Rows are points. Two turns around zero, p and q, are shown by what they do to some points. Where does a point land after both, in the order given? Backwards means that the second turn is done in reverse. Each puzzle has new turns, and all numbers are rounded.

Turn p:
[ 1.9  0.7 -0.8] => [ 1.5 -0.2  1.6]
[-3.9  2.2 -0.6] => [ 0.9  2.0 -3.9]
[-4.5 -0.4  4.3] => [-4.5  2.9 -3.2]
[-0.2 -2.5 -6.2] => [ 3.1 -5.6 -1.8]
[ 8.8 -2.0 -0.6] => [ 1.2 -3.3  8.3]
[-2.2  2.0  3.9] => [-2.2  4.2 -1.1]
Turn q:
[ 3.4 -0.4  1.1] => [ 0.7 -0.3 -3.5]
[-1.3  1.8  1.3] => [0.3 2.4 0.9]
[-10.9   2.4   0.8] => [ 0.8  4.1 10.4]
[ 3.1 -2.6  1.2] => [ 2.0 -2.1 -3.1]
[ 3.3  2.3 -0.1] => [-1.7  1.4 -3.4]
[ 2.5 -3.4 -4.3] => [-2.2 -5.4 -1.4]
Where do these land?
q, then p: [2.8 4.9 2.4] => [ 5.5  1.9 -1.8]
q, then p: [ 2.6  1.1 -6.3] => [-1.9 -1.9 -6.4]
p, then q: [-0.9 -5.0  0.6] => [ 1.7 -2.7  4.0]
q, then p: [-4.5 -1.0  3.3] => [-1.2  2.9  4.8]

Turn p:
[ 2.4  1.5  6.3 -4.3] => [ 1.8 -7.4  2.7 -1.1]
[ 1.0  1.8  5.2 -2.2] => [ 1.5 -5.3  2.3  0.6]
[-4.4 -2.7  0.1  6.6] => [-0.3  3.0 -4.8  6.2]
[ 0.0  1.1  0.5 -6.7] => [-3.2 -3.6  3.2 -3.5]
[-1.9 -3.0 -2.1  4.9] => [ 0.0  3.9 -4.4  2.6]
[ 0.7  3.4 -4.5  0.4] => [-0.1  4.5  3.2 -1.3]
[ 2.2 -2.0 -5.6  1.3] => [ 0.3  5.1 -2.1 -3.4]
Turn q:
[-9.2  1.6  2.5 -0.6] => [-2.1 -0.6 -0.4  9.4]
[-1.5  2.6 -4.6 -1.1] => [-1.0  4.9 -2.5  0.7]
[ 5.2 -5.8  2.7 -0.1] => [ 3.6 -5.6  0.3 -4.9]
[-0.5  1.6 -3.0  3.5] => [1.3 4.3 2.0 0.4]
[ 3.1  2.1  5.0 -3.1] => [-5.0 -4.2  0.6 -2.5]
[ 2.9 -2.1 -2.6  1.4] => [ 3.2  1.2 -0.1 -3.2]
Where do these land?
p, then q: [-12.0  -1.8   2.7   4.6] => [6.4 6.7 6.9 6.5]
p, then q: [1.1 1.1 2.8 2.3] => [ 1.6 -0.5  2.1 -2.9]
q, then p: [ 1.4  2.2  2.0 -3.3] => [-4.4  0.2 -1.2  1.0]
p, then q backwards: [ 2.0  1.0 -3.5 -1.0] => [ 3.0  1.5 -2.0  1.7]
p, then q: [ 3.8  0.1 -4.1 -0.5] => [-4.8 -0.2 -2.5 -1.6]
q, then p: [ 3.7 -2.6  0.0 -2.2] => [-2.3 -0.6 -0.8 -4.3]

Turn p:
[ 3.9 -3.3  3.3  0.6 -4.2  4.4] => [ 2.1  2.2 -2.8  5.0  3.3  4.6]
[ 5.8  0.8 -6.0 -0.5  0.3 -1.5] => [-0.1 -0.3  3.2  6.0 -2.2 -4.6]
[-5.4  3.1  2.6  2.9  2.8 -0.7] => [-2.2 -1.7 -1.2 -6.2 -3.1  2.3]
[-3.0  6.5 -2.6 -1.4 -3.6 -3.8] => [ 4.2 -6.4 -0.3 -2.6 -2.8 -3.8]
[-3.6 -6.4  0.1  2.5  0.3  5.3] => [-5.0  3.3 -5.8 -0.3  4.0  1.3]
[ 5.0  0.8 -2.7 -0.7  5.6  1.3] => [-1.6  4.7  3.5  3.0 -4.0 -2.0]
[ 2.7 -2.2  4.0  0.1  3.1 -4.9] => [-1.4  0.2  6.7 -0.6  1.7  3.4]
[-5.4  0.6  1.3 -3.4 -4.3 -0.2] => [ 3.9 -2.2 -3.2 -4.3  3.3 -1.1]
Turn q:
[-5.7 -1.6 -0.5 -4.6  5.2 -7.6] => [ 2.9 -3.2 -0.9 -9.5  5.1  2.5]
[-2.0 -3.0 -1.9 -0.4 -3.2  0.8] => [-1.2 -3.0 -0.6 -1.1 -2.6 -3.0]
[ 4.0 -1.2 -4.1 -5.0  0.9  1.2] => [ 5.2  1.2 -5.0  0.3 -1.4 -2.4]
[ 2.6 -4.6 -1.0  1.8  0.7  2.7] => [-2.0 -1.4 -4.7  3.2 -0.4 -1.0]
[ 4.6  5.1  5.3  4.1 -0.1 -4.1] => [-1.4  5.4  5.1  3.5  6.3  0.5]
[-1.5  6.4 -2.9  2.7 -1.7  3.4] => [-1.7  5.1  3.0 -0.3 -5.8  1.3]
[-2.0 -1.1  5.1  1.3 -1.8  3.6] => [-1.7 -4.1  3.1  3.9 -1.2  2.0]
Where do these land?
p, then q: [ 5.9 -0.5  3.6 -3.9 -2.2  6.2] => [-1.5  8.7 -0.1  4.9 -1.4  1.4]
p, then q: [-0.2 -4.0 -1.3  2.4  6.1 -3.9] => [-0.1 -4.8  4.9 -2.9  0.4  4.5]
p, then q: [ 4.5  3.2  1.6 -5.1  0.5  0.8] => [ 1.0  4.0  2.6  5.3  2.4 -1.5]
q, then p: [ 2.4 -3.7 -1.8 -2.0  0.9 -4.4] => [-2.0  1.0  4.8  0.1 -0.6 -4.3]
q, then p: [-4.1  0.1  0.5  6.2 -3.2 -0.8] => [ 0.5 -1.2 -2.4 -6.8  3.2  1.4]
p, then q: [ 4.8  4.3 -1.6 -1.6 -3.2  6.5] => [-3.8  7.1  0.0  2.6 -0.8 -5.2]
q, then p: [-7.3  2.1 -1.5  1.4 -3.2 -0.1] => [ 5.2  0.1 -1.6 -3.3  5.5  1.5]
q, then p: [-5.6  2.2  1.0  4.9 -0.8 -3.2] => [ 2.6  2.6 -1.8 -7.0  2.2  1.5]
p, then q: [-0.5 -3.7 -0.4 -2.1  5.2 -1.3] => [ 2.3 -0.3  4.2 -2.2  1.5  4.1]

Turn p:
[ 3.3  4.8 -0.2  0.0 -2.1 -0.4] => [ 3.2 -0.6 -1.0  2.6  2.9  3.4]
[-0.2  1.8  4.1 -3.8 -1.6  2.3] => [ 0.3 -4.2  3.0 -2.1  1.8  2.8]
[-2.5 -1.0  0.1  4.5 -7.4 -0.2] => [-3.0 -1.4  1.4  6.7 -4.4  2.4]
[ 1.7 -3.7  2.1  4.0  6.7 -0.7] => [-4.1  4.2 -4.9 -4.8 -0.5 -0.6]
[-0.3 -6.0 -0.3  2.3  5.7 -3.7] => [-2.0  4.2 -4.1 -4.4 -4.3 -3.4]
[-1.8  4.1 -0.2 -2.9 -0.7 -1.6] => [ 3.4 -4.1 -0.2  0.8  1.3 -1.0]
[-2.7 -3.5 -3.6  4.3  4.8  1.8] => [-4.9  4.2 -1.6  0.1 -0.1 -5.8]
[ 2.5  3.5 -2.1 -8.4 -5.4  2.5] => [ 7.1 -2.3  7.6  1.2  3.2  2.2]
Turn q:
[-8.9  4.4  2.6  3.8  0.5  0.5] => [ 3.8  0.3  6.6  1.1 -4.7 -6.3]
[ 3.5 -1.8  3.7  2.9 -1.2  2.1] => [ 0.2 -5.8 -1.8  2.3  1.2  0.4]
[-3.2 -2.5  2.6  0.6  0.5  2.9] => [-0.3 -3.0  3.9  1.0 -2.4  1.2]
[  3.5   4.3   2.7 -11.3   0.6  -1.8] => [ 7.2  5.3 -4.7 -1.9 -1.0  7.9]
[ 4.4 -2.1 -7.2  2.9 -1.8  1.2] => [-5.6 -0.7 -1.8 -3.2  6.4 -1.6]
[-1.6 -1.4 -2.0  1.2 -1.6 -3.1] => [-2.3  2.6  1.0  2.2  1.2 -1.6]
[ 2.3 -0.9 -2.5 -0.1  3.0 -1.8] => [-3.1  1.4 -3.2 -1.6 -0.7  0.0]
Where do these land?
p, then q: [ 2.7  1.1 -4.1 -1.7 -4.0 -0.9] => [ 1.6 -4.4 -4.1  0.4  1.3 -2.2]
p, then q: [ 1.1 -4.7  5.7 -2.1  3.4 -1.8] => [ 2.7  3.4  2.8 -1.7  2.2  6.3]
p, then q: [ 2.3  1.0 -6.4 -0.3 -4.1  2.6] => [ 2.6 -4.3 -3.9  1.3 -1.9 -5.0]
q, then p: [-0.9 -3.2 -0.2 -1.4  4.4 -1.7] => [-1.2 -3.1  3.0  3.9 -0.2 -0.5]
p, then q: [-1.2  1.6  2.0  6.1 -4.0  2.1] => [-2.3 -3.2  5.8 -0.3 -0.9 -4.0]
p, then q: [ 2.5  3.5 -1.1  2.4  0.1 -1.9] => [-2.2 -1.0 -1.4 -3.7  1.1 -2.6]
p, then q: [ 0.0  1.5  3.2 -2.1 -3.1 -4.8] => [-2.5 -3.2  0.0 -0.1  4.8  3.3]
q, then p: [-9.4 -5.9 -3.2 -0.1  7.6  5.7] => [ -2.8 -11.3   6.8  -1.4  -5.0   3.9]
q, then p: [ 2.8  5.0  4.0 -0.9 -0.2  0.6] => [3.1 5.9 0.7 0.3 0.5 2.0]
